Each row of a before or after table is a point. The points were changed in one or more steps. Then noise was added and the rows were shuffled. The steps act on how far a point lies along the listed directions, d1 being the first. Write out the steps. A step turns or swaps two directions, mirrors them in a line or flattens them onto one, adds a multiple of one to another, or multiplies one. Angles are multiples of 10 degrees, from the lower direction toward the higher: turns from -170 to 170, lines from 10 to 170 but not 90. Use the fewest steps. Two steps may share a direction if one is a turn and the other turns, adds or multiplies; they go together, in the order done. Otherwise the lowest direction goes first.

Directions:
(1): [ 0.47 -0.35 -0.35]
(2): [-0.19  0.32 -0.58]
(3): [-0.46 -0.49 -0.12]
Before, 12 rows:
[[ 0.47  0.83  0.84]
 [-0.04  0.39  0.23]
 [ 0.34  0.01  0.15]
 [ 0.03 -0.06 -0.22]
 [-0.33 -0.26  0.62]
 [ 0.55  0.59 -0.32]
 [ 0.00 -0.08  0.24]
 [ 0.67  0.21  0.23]
 [-0.65  0.22 -0.45]
 [-0.50  0.03 -0.37]
 [-0.43  0.36  0.19]
 [ 0.01  0.16  0.52]]
After:
[[-0.02 -0.05  0.20]
 [-0.02  0.48 -0.13]
 [ 0.05 -0.03 -0.29]
 [-0.20 -0.07 -0.71]
 [-0.34  0.42 -0.20]
 [-0.72  0.06  0.31]
 [ 0.70  0.28 -0.05]
 [ 0.56  1.04 -0.44]
 [ 0.12  0.32 -0.44]
 [ 0.45  0.46  0.57]
 [ 0.35  0.00 -0.08]
 [-0.52 -0.05  0.23]]
Steps: mirror d1 and d2 in the line at 150 degrees

Directions:
(1): [-0.22 -0.36 -0.67  0.06]
(2): [ 0.25 -0.15 -0.07 -0.73]
(3): [ 0.17  0.65 -0.41 -0.04]
(4): [-0.70  0.22  0.09 -0.29]
Before (8 x 4):
[[ 0.26 -0.12  0.37  0.24]
 [ 0.28 -0.15  0.49  0.13]
 [-0.22  0.49 -0.31 -0.46]
 [ 0.48 -0.12 -0.58 -0.61]
 [-0.06  0.19 -0.28 -0.26]
 [-0.04 -0.28  0.21  0.86]
 [ 0.10  0.45 -0.20  0.61]
 [ 0.53 -0.17 -0.18  0.52]]
After, 8 rows:
[[ 0.20 -0.44  0.04  0.99]
 [ 0.41 -0.33 -0.44  0.54]
 [-0.15  0.28 -0.18 -0.33]
 [-0.26  0.61 -0.10 -0.50]
 [ 0.39 -0.29  0.33  0.20]
 [-0.07  0.02 -0.59 -0.82]
 [ 0.32  0.31 -0.33  0.70]
 [ 0.38 -0.25  0.19  0.31]]
Steps: turn d1 and d4 by 30 degrees; add 0.5 times d2 to d4
